Rows are points. Any point is a mix of the corners, with weights that add up to 1. It lies inside the corners' shape when no weight is negative. Is each point inside? If not, which corners have a negative weight?

Corners:
(1): [-1 13]
(2): [60 -3]
(3): [-41  -6]
Points:
[43  4] -> outside (3)
[46 -2] -> inside
[5 9] -> inside
[56 -6] -> outside (1)
[-30  -7] -> outside (1)
[5 9] -> inside
[25 -5] -> outside (1)
[11 -3] -> inside
[ 9 -3] -> inside

Corners:
(1): [ 46  42  -6 -17 -24 -30  10 -60]
(2): [-14 -15  -3  35   1  25 -10  -2]
(3): [-17 -16  -4   3  -4  10   5 -19]
(4): [ 27  -2 -26  -5  -6  11  17   4]
(5): [-13 -11   4  14 -22  25  14 -36]
(6): [26 -4  4 10  3 11 21 35]
(7): [ 22 -22 -13  21  -5 -11  16   8]
(8): [ 46  14   4 -14 -27 -15  -7 -30]
(9): [ 23 -21  10  24  19  21  12  13]
Points:
[ 8 -8  0 12 -9 13 14 -6] -> inside
[ 13 -22  -6  23   9  16  -2  10] -> outside (1, 5, 6)
[  7  -5  -5  11 -11   8   6 -11] -> outside (9)
[  9 -12  -1  19  -1  14   7  -4] -> inside

Corners:
(1): [  8  17   1  18   5  -3 -14  23  13 -12   2 -17  15  -1]
(2): [  1   5  14   5 -45 -22  -9  23 -23  21  29  14  -4  12]
(3): [-28 -27  17   9 -12   6   0  -5  11  -9  26  14  14  30]
(4): [ 14  13  -3 -10 -31  -9 -44 -19  27  -3 -31 -17 -21  20]
(5): [ -1   0   9  -5 -21  19 -15  14 -11  25  -5 -20  21  25]
(6): [ 21 -13 -38 -23 -11  -9  -9  10 -10  -4  -2  11  39 -32]
(7): [ 21 -29  22  16 -14  14 -13  -4 -38  60  -4  19  11  23]
(8): [-18 -27 -23   0 -24  19  27  16 -22  -2 -11 -29   5  10]
(9): [-28   9  12 -16  -6 -19  -5 -12  30   8 -36   7 -13   1]
(10): [ 19  12   6  17  10  20 -18 -20  22  31   2 -15 -22  22]
(11): [-23  -8 -18 -15 -15   1 -23  38  15 -28   0 -29  11   2]
(12): [ -7  36  13   3  27   8 -20   2  -5 -27  16  24  11   6]
(13): [ 26   7  34 -16 -16 -17  10  -5 -15   0  20  14  -8 -34]
(14): [ 11  -2  15  -5   1  -4   4   3 -24   6  26 -22   3  15]
(15): [ -7  25   8 -13   2  -1 -23  13  31  -8 -16   6 -10  34]
Points:
[ -2   5   4  -8 -13  -2 -12   6   0   8  -5  -4  -1   8] -> outside (1, 3)
[ -1   2   1  -5 -11   1  -6   8  -4   4  -4  -8   4   5] -> outside (3)
[  2   5   7   1  -5   5 -12   1   5   8   3   0   0  15] -> inside
[  5   8   3  -2  -5   0 -11   6   2   5  -3  -7   1   6] -> outside (3)
[ -4   0   2  -2 -10   0 -13  12   4   0  -2  -8   6   8] -> inside
[ -6  -3  -1  -5  -2  14 -11  18   4  -6   2  -6  17   7] -> outside (2, 4, 9, 14)
[  7   7   3  -2  -7   5 -17  -8   9   4 -12   0   0   8] -> outside (2, 11, 14)
[  0 -13   2  -1 -11   6   1   4 -13   1  -3  -7  13  -1] -> outside (2, 10, 15)

Corners:
(1): [-15 -12 -17 -10   7  15  19   2  -1 -23   0   8  20   4   4 -28 -26   4
  19  31]
(2): [ -9   0  -5  24  14 -15  25  18  14 -26   1 -23  -5 -13  -8 -17   6  20
   7  -2]
(3): [ 17  22  -1  30 -16  -2 -28   5  14   1  13   6  13  19 -16  -7   9  30
 -20 -25]
(4): [ 15 -11 -10   4   7 -18   0   8  11   9  11 -31 -15 -32 -20 -10 -27  -6
  -2   4]
(5): [-25 -17 -25 -13  21 -26  26  10 -31  19  -8  -2  17 -15 -25  10  20   3
  -1 -26]
(6): [ 20  30 -18 -18 -24  25  -1  11  -1 -34  14 -25  14  -8 -26   0   9 -13
 -13   5]
(7): [-15  17 -21  35   2  -7  14   8  11 -26 -16  22  -4 -35  14 -20 -28  -6
 -25  17]
(8): [-34  12   4 -10   0   5 -18  11   5 -15   7 -10   1   9 -21  20  24  -3
   8  -3]
(9): [ 17  17   5  33 -13   1 -13 -38 -17  -5  16  22  -3 -10 -21 -11  16  -6
  -3  14]
(10): [ -5 -18   7   4 -30 -11  48 -21 -16 -34   5 -10   4  29  19  12 -32  29
   0  30]
(11): [-23  -9  17 -19   6  -4   8  20  -4  10  -1  24 -15 -21 -17 -29  14  28
   9  -7]
(12): [ 22   3 -10 -24 -21  -8  39  -5 -15 -42  21  -2  20 -23   8  10  13  39
  21  10]
(13): [ 10 -20  -8 -14  23 -27  26  14 -21 -33  29  14  -9  20  -9 -12  12  18
  -2  35]
(14): [  4  13 -11  16 -17  15   4  14 -18  17   8  14 -13 -15 -14  15  17  30
   6 -10]
(15): [  2 -25 -19   7   3 -16 -15   9   5   8 -13   7  -7 -13 -10 -24  19 -19
  -5 -20]
(16): [ 20  23 -10  17  25  37 -42  -9   9  13  -8 -27  -5  26   2  -2 -23   6
 -29 -15]
(17): [-43 -33  23  42   2  15  26 -30  19 -34  25  14   0 -33   2   3 -15  39
 -24 -11]
(18): [ -7  16   3   9  23   5   9  21 -15 -17  26  11  14  33  10   5  18  -4
  11 -12]
(19): [-20  -4  -3  -2 -10 -24  36  19   6   8  -8  23  20  -6  14 -14  18   7
   6  20]
(20): [-40 -37   1   7 -20  -6  30 -60  29  -1  -8   8 -21  16  -5   7 -47   3
   6 -18]
(21): [ 19   9   0  23  15   7  19  21   4 -26 -12 -10   4  -4 -13  17  -1   5
  -6  11]
Points:
[ -7  -5  -9   5  -7 -10  18  -3   1 -15   9   2   3  -8  -4  -3  -4   4
   1   3] -> outside (11, 16, 21)
[-5 -3 -8  2  1 -4 12  5 -7 -6  5  6  2 -4 -7 -2  5  9 -2  0] -> outside (2)
[ -9  -9  -1   3   2   1  17  -3  -4 -14  10  -1   1  -5  -8   0   0  11
   2   3] -> outside (3, 7)
[ -7   6   0  -3   3   5  -1   9   2  -3  16  -4   1  -3 -14   3  13  21
  -4 -17] -> outside (1, 7, 9, 10, 15, 21)
[  2   1 -10   1  14  -2  21  21  -2 -13   8  -5   3 -22  -6  -6  -1  11
  -3   8] -> outside (3, 8, 9, 10, 15, 20)

Corners:
(1): [ 10  -3   9   1   1 -11   1  35  -3   8   9  12 -10  10  -7  25   9  -1
   4  -1]
(2): [ -9  -1 -26 -28  -5   8 -13  -1  -2   1 -10  10  10   1   4  -6 -10  19
   0  -1]
(3): [-14  14  10  13   8  -1   2  11  -7   5  -5   2 -22  -6   1  -9  -5 -27
  -3  -3]
(4): [  7 -11  11  18  -3   5   7  -4  11  -6  22  14  -7  -9 -12 -14  11 -10
   2   9]
(5): [ 21  -5 -18   6   2   3 -11  12   8  -4  14   6  -5  15  -6  -2   5   9
 -13   6]
(6): [ -6  20  18   3   1 -16  10  -9  -6  -6   5   9 -17  -4  -7  -3  22 -13
  10   5]
(7): [ 11   5  -7  12  20  -5 -15  13   8 -11  -8   9   0   1  -7  15   8   7
   5 -19]
(8): [ -7   4  18 -19   9  -2  -6  10  -3   7 -11   0 -12   5   6  13   2 -12
  -6   4]
(9): [-19   0  19 -26  -4  11   7  -6  -4  25  13 -20 -10   5 -12   3  -9  -3
 -18 -10]
(10): [ -2   0 -29   9 -12 -19   2  13  10 -10 -14  10   6   8   2   5   2  13
  -5   6]
(11): [-11  -3  10   3   2  -6  -8   7 -10 -11   3 -17  -8   6   5   2   4   2
 -12  -6]
(12): [ -4  -2   5  15  -4 -22   1  19  -5   3   1  10  -6  10 -12   8   8   1
   3   9]
(13): [ -3   2  -4 -15  -3   1 -24   4 -12  -5 -15   0  13  -5  17  -2 -17   4
 -42  -9]
(14): [ 60  -9  11   1  -7 -10  -8  -5   1  -9  44 -16  23   0   1 -18   1  -2
  -1  16]
(15): [-17  12  -4   3  -6   3   5   0  -3  -7 -11 -17  -3  13 -21   1   4  12
  -4   5]
(16): [ -2   4  15 -11   2   4   4  -8   0  -7  -5  -6  -9   9  -3 -10  -7   9
   1   8]
(17): [ 25  10   5   5   6  -4 -14  -9   2  -2  -6  12   9  -8   9  29   3  11
  -3   4]
(18): [-25  -3   1   9   2   8   5   4   2  -6  -5   1  -2  16  -5  -3   9   3
   2 -34]
(19): [ -9  20 -13 -13   4   4   9   2   0  11 -11  14   3  -4   2  -7   0  10
   3   5]
(20): [ -8   2   7 -19 -11 -11   2   0  12 -14  17   2  13  14  -5 -16   4   8
   9   6]
(21): [  8  10   2   2   2  -1 -11   4   7  -3  -7   8  -5   0   3  -3  10   9
  -1  -3]
Points:
[-3  0  8  2  4 -1  1  4  5 -2  4  5 -8  4 -4  6  9  2  0 -5] -> outside (2, 3, 12, 13, 14, 15)
[  6   0   2  -4   2   2  -8   2   0  -1   1  -2  -2   4   0   4   1   5
 -11  -3] -> outside (3, 12, 19, 20)

Corners:
(1): [ 26  19 -28  30  18  -9  -6  -7 -21 -19 -17  -1  11  13  17   8   1 -11
  -2 -10]
(2): [-22   4  -9 -25 -42 -19  25 -34  -3   6  43   1   4 -15 -32   1  33  -7
   0  18]
(3): [  2  11  13  -1   3   9   1  12  -6 -40 -15 -19 -18  -9   5  -6 -11   1
 -27  24]
(4): [  4   5  47  -6 -35  20 -23 -25  -4  -6  49 -21 -24 -21  10 -22  -3  20
 -46  23]
(5): [-17  10   8   2  -7  16 -17   6 -16 -24  33 -14 -14 -20  24 -13  -9  19
   2  26]
(6): [-13  30  49  11 -45  16 -12  -2   3 -30  60 -51  22 -26  10 -31 -22  12
 -36  24]
(7): [-25  -6  15 -14  -7  -5  12 -29  -9  13  16  15  13 -21 -23  22  22 -12
   7  33]
(8): [-14 -15 -17 -15 -16 -11   9 -35  21  11   1  30  15  22 -23   8  16  -8
  37 -11]
(9): [ 20 -28 -25  -8  42  -9  -7   6  12   7 -18 -15  31   0  -4   0  26  -7
  44 -11]
(10): [ 12 -29  -3  43 -14  -9 -14  15   8 -16   2  13 -16  10  15 -10   4 -11
  -5  -2]
(11): [  3  -4  -1  -8  38 -18   1  19   5  15 -10 -11  32  37   1   8   2 -26
  32 -14]
(12): [  1 -14   6  11  19   6  11   1   9  -4  -7 -30  13  11  25  10   7  16
   0   1]
(13): [ 26  36  14  36  -5  15  16   9  16 -36   1  23 -28 -11  16 -29  -4   7
 -12   5]
(14): [-17  13   6 -41 -48  -5   2 -16 -30  10  26  -4  13 -11 -32  31  42  -3
  21 -10]
(15): [  8 -34 -25 -44  14 -28  12  13   4  11   7  15  47  30   1  17  25 -14
  28 -19]
(16): [ 16  36  -5  39 -10  34 -12  30   6 -16  -8   8   1   8  19 -13 -12  -9
 -29  20]
(17): [ 12  17  23  12 -25  -2 -31   4   0 -40  29 -21 -22 -15   5  -5 -13  32
 -37  33]
(18): [  1  14 -32  20   3 -16   6 -10  28   3 -48   2 -31 -11  14  12 -15  -5
  -7 -26]
(19): [ 10 -23 -12  17  14 -15   1  19 -15   5 -13 -10  28  33   9 -13   0  19
  17   0]
(20): [ 24  19  15  16 -34  16   4  -2 -10 -24  18 -23 -11 -27  12  -7 -27   1
  -8  32]
(21): [  1 -28 -25 -11  26  -9  16  10  -6  17  23  -2  29  30 -26   8   5  -6
  28 -28]
Points:
[ 2  2  3  0 -8 -1 -1 -3  0 -8 13 -6  5 -1  1  0  4 -1  1  5] -> outside (19)
[ 3  4  6  7  3  3 -3 12 -4 -7  4 -9 15  7 11 -5  8 -6  0  9] -> outside (8, 17, 18, 20, 21)
[  4  -8 -26  -4  12  -9  13   0   7   8  -7  14  15  11   0  12  17 -15
  27 -13] -> outside (3, 4, 6, 17, 19)
[ -1  12   6  -9  -7   4   7  -4  -6  -8  14 -13   4 -10  -2   2   6  -3
  -5   8] -> outside (8, 10, 17, 19)
[ 0 -4 -1 -2  0 -7  2 -1  1 -3  7 -2  7  5  0  0  8  0  7 -2] -> outside (16, 20)
[ -2  -6   5  -2 -15  -2  -3  -3  -2   0  17  -8   7  -2  -2   3   6   2
   5   8] -> outside (1, 3, 13)
[  7 -18  -8  -8  -1  -7   6  -1  -6  -4   9  -2  10   9  -1  -2  16   3
  16  -5] -> outside (6, 7, 11, 16, 17, 18)

Corners:
(1): [ 41  14  -6  38 -17   4 -11 -21 -30  16  40   4   9  14  10  23   3  26
  26  15]
(2): [ -4  -4  18  22  -6  15   6  15 -14 -23 -36   6  14  -5  -2   9 -48  -3
   5   0]
(3): [  2 -14  45   7  15  22  11 -23   4  -5  10  -3 -22 -13  16 -24  28 -41
 -20 -11]
(4): [ 12  -4   9 -21  -2  24  15  24  -6  -4   5  -9 -14  -6  28  11   6  27
  22  -4]
(5): [ -8 -12  -2  14 -22 -31   3 -18  17 -32   4  22 -22 -19  14 -23   6 -44
  -4  -6]
(6): [ 16  10   3  15   2  -4  -6  -1   0   6  15   2  20   2  37   0 -52  18
  32 -24]
(7): [ 17   8  -2  15   3 -19   4  -7  -8  27  22   5   8   5   4  -1  37   1
 -14  -1]
(8): [ 23 -13  -1   5  11  18  19 -15 -20  19  -5  -7  -4   5  11  -7   3  -8
 -13  10]
(9): [ 28  28   7   6  -5 -34 -18 -43  -5  23  -7  -4 -18  31   3  30  -1  36
  25 -33]
(10): [ -1  27  11   2 -10  34   4  19  13  -8 -30  14  -1   9 -11  -5   6 -24
 -30  -5]
(11): [ 48  -8 -17   9 -10  31 -13  17 -30 -18  33 -14  -4  -8  31  -8   6  25
  44 -36]
(12): [  6   6  -2  26 -13 -30 -22 -29  38   1  -2  -2 -20  25  11 -15  27   5
 -14   6]
(13): [-16 -19  17  -8 -19   3  16  19  -8   3  48 -43  -2  14   0  19  22 -15
  21 -21]
(14): [ 19  -9  13 -11  13  15 -12   0 -23  28   0   2   2  -7  12   0  19   0
  27  -5]
(15): [ 11   0  15  -6  14 -14  -1  18   9 -17 -12  13   0  15  -6 -10 -20  -5
  13  14]
(16): [-23  -2  60  13 -34 -15  20  26  19  18  -7  -1  -2  29  -9 -12   0  -6
   0  -7]
(17): [-17 -19   7 -11  -4  15  21 -34 -11   2   2 -10  17   3   5 -18  -4  20
  10  15]
(18): [-17 -44 -15  -4 -21  10  24   8  11  19  42 -15 -20   7   7  18  10   7
  -3 -28]
(19): [ 12   9   5  -3 -23 -13 -10  15  21  -4   2 -13   2 -17 -22  17   4  -7
   9   1]
(20): [-32 -11  52   4 -33 -23  17 -19  32  -2  -6   4  10  28  -7   5  14 -33
  -4   0]
(21): [  3   6 -23  11  16  20  33 -21  -7  37 -18   0  17   3  24 -13  24 -17
  23 -34]
Points:
[ 3 -8 10  5 -7  3  7  3  3  2  6 -1 -1  3  7 -4  5 -8  5 -3] -> outside (9)
[ 3 -6  9  4 -9  3  6 -5  0  0  7 -5 -2  4  8 -1  3 -3 11 -7] -> outside (7)
[  6  -2   5   7 -10  -2   4   0   0   5   8  -5   1   9   7   2   6   1
  11  -8] -> outside (3)
[ 8  2 14  2 -6  5 10 -2 -6 21 11 -6  5 10  2  9  9  4 11 -4] -> outside (2, 5, 11, 12)
[10  0  5  6 -4  6  3 -1 -2  2  1 -1 -2  1  7 -3  3 -2  6 -8] -> outside (20)

Corners:
(1): [  7  27  28  -9 -10 -17  -8 -14 -26 -10  -5  -3  21  10   4 -22  18  27
   0  41]
(2): [-13 -18 -42  -9  10  41   4  18  -7  -8 -35  -9 -46  -7  -1  24  11 -39
  17   7]
(3): [ 11 -14   5   2  10   9  32   4   3 -24  16   2  -6  35  -1  -3 -31  10
   3  15]
(4): [ -4   4   0  21  -7  -9  15   6  24 -18 -11   9  29  21  13  -6 -11  29
 -14  33]
(5): [-16  -4  56 -10   7 -33  21 -19  18  -3  -9  20  23   8  16 -34  -6   2
  10  15]
(6): [-18 -29 -38   2  -4  34   4   6  -3   2  -6 -22 -14  -4 -24  25  28 -36
  24 -28]
(7): [ 18  13  33 -13  -6 -10  22 -18   7  11  -2  24  11  25  -6 -15 -23  22
 -21   2]
(8): [  9  -8   0  23 -13 -15  -3   9  41  -4 -14  17   5  33  -7 -21 -21   4
  18  15]
(9): [-24   5 -31  35 -12   9 -25 -27  -9 -10 -11   7  -4   4   0  18   9 -15
  12  -1]
(10): [-19 -30 -25  29 -14  60  -6  13 -10  20   7 -27 -21 -20  10   1   6  -7
  18 -22]
(11): [-21  13 -40  15  13  55 -40  13  -7   2   0 -23   5  -6  -1  -4   6 -26
  10 -14]
(12): [-16 -34 -36  21 -13  15 -20 -13  -5  17   2 -16   2 -19  15  12  16 -46
   7  15]
(13): [ 16  -3   0   5  25 -10  39  25  -4 -27   2  22 -20  -8 -14 -23  -8  18
  -3  22]
(14): [-35  16  35  -9 -14   7  -2 -10  -6 -19  25   0 -19  26  -7 -16   2   1
 -21  28]
(15): [ -2   6 -17  20   8  16 -13  15  10 -17 -18 -35 -32  -7 -26  41  -1 -21
  12   2]
(16): [-16 -17  33  23   5  -3   6  17  -3 -30 -12  27  11  11  15 -15  -7 -18
  -9  20]
(17): [-15   6  17   9  16  -1  31  15  -4 -15  11  19 -13  19 -13  41   3  -2
  21  39]
(18): [ 15  15 -53 -13 -28  23  11 -10 -17  13   1 -18  -7 -34  -1  33  19 -52
  35 -14]
(19): [  9  20  33  -7 -10 -49   0 -15   9  -7   0  21   0  20  42 -12   8  15
  -7   7]
(20): [ 20  16 -16  35  19  26  -2  -9  -5 -20 -13 -16 -15 -19   8  -3  42 -33
  -3  11]
(21): [-15 -14  34 -25  -9  -3 -32 -23  30 -23   5  18  28  18   8 -14  15  10
   9  11]
Points:
[-13  -8  17   7   3   7  -3  -5   8 -20  -6  -1  -3  14  -1   8  -1   2
  -2  24] -> outside (6, 8, 11, 13, 18, 19)
[ -3   5  -1   2  -2   1  -3  -5  -1  -9  -6   3  -4   0   1   2  11 -15
   7   8] -> outside (3, 4, 10)
[ -6  -5   5   7   1   6   5   1   3 -11  -4   2  -8   8  -1   1   2  -4
   3  12] -> outside (11, 18)
[ -4  -2  17  10   3  -6   9  -2   6 -14  -3   9  -2  11   5  -9  -2   4
   0  21] -> outside (6, 11, 18)
